Each point is reached from the start by the listed moves, each made once or not at all, plus a little noise. Is the number of moves made odd or even? Then give how often each move was made.

Moves:
(1): +2.81	+0.24	+0.99	+0.16	-0.11	-0.35
(2): -0.20	+2.29	-0.01	-0.58	+0.33	-0.47
(3): -0.75	-0.10	+1.94	+0.12	+0.52	+0.19
Start: -0.29	+2.36	-0.18	-1.16	+0.22	+0.07
Points:
-0.72	+4.63	-0.09	-2.08	+0.20	-0.65 => odd (0, 1, 0)
-0.28	+2.16	-0.42	-1.37	+0.29	+0.14 => even (0, 0, 0)
+2.03	+2.32	+2.52	-1.02	+0.56	-0.28 => even (1, 0, 1)
+2.28	+2.63	+0.91	-1.06	+0.10	-0.37 => odd (1, 0, 0)

Moves:
(1): +3.07	+0.82	-0.21	-0.63	+0.16	-0.08	-0.49	-0.10	+0.24
(2): -0.47	+2.30	+0.05	+0.02	+0.20	+0.69	+0.34	+0.20	-0.97
(3): +0.40	+0.00	+1.81	+0.18	-0.09	-0.24	+0.24	+0.11	-0.30
(4): +0.78	-0.19	-0.64	+2.20	-0.40	-0.77	+0.01	-0.20	-0.57
(5): +0.18	-0.18	+0.08	+0.26	+1.69	-0.30	+0.45	-0.11	-0.01
(6): -0.01	-0.38	+0.15	+0.79	+0.21	+2.00	-0.40	-0.23	+0.08
(7): -0.12	-0.49	-0.74	-0.58	-0.61	+0.89	+2.66	+0.20	-0.63
(8): +0.53	-0.66	-0.02	+0.59	+0.21	+0.08	-0.05	+2.90	-0.57
(9): +0.09	+1.21	+0.03	+0.69	+0.40	-0.14	+0.62	+0.40	+2.55
Start: -0.52	-0.35	-0.82	+0.66	-0.41	+0.56	+1.15	-1.41	+0.25
Points:
+0.96	-0.37	-2.00	+3.44	-0.86	+0.54	+4.33	+1.85	+1.19 => even (0, 0, 0, 1, 0, 0, 1, 1, 1)
+0.48	-1.08	-0.02	+2.92	+0.29	+0.35	+4.39	-1.47	-1.23 => even (0, 0, 1, 1, 1, 0, 1, 0, 0)
+1.61	-1.74	+0.58	+4.78	+0.94	+1.23	+1.47	+1.18	-1.15 => odd (0, 0, 1, 1, 1, 1, 0, 1, 0)
+3.78	+2.63	-1.32	+4.66	+1.91	+2.18	+1.63	+1.60	+1.05 => odd (1, 1, 0, 1, 1, 1, 0, 1, 1)
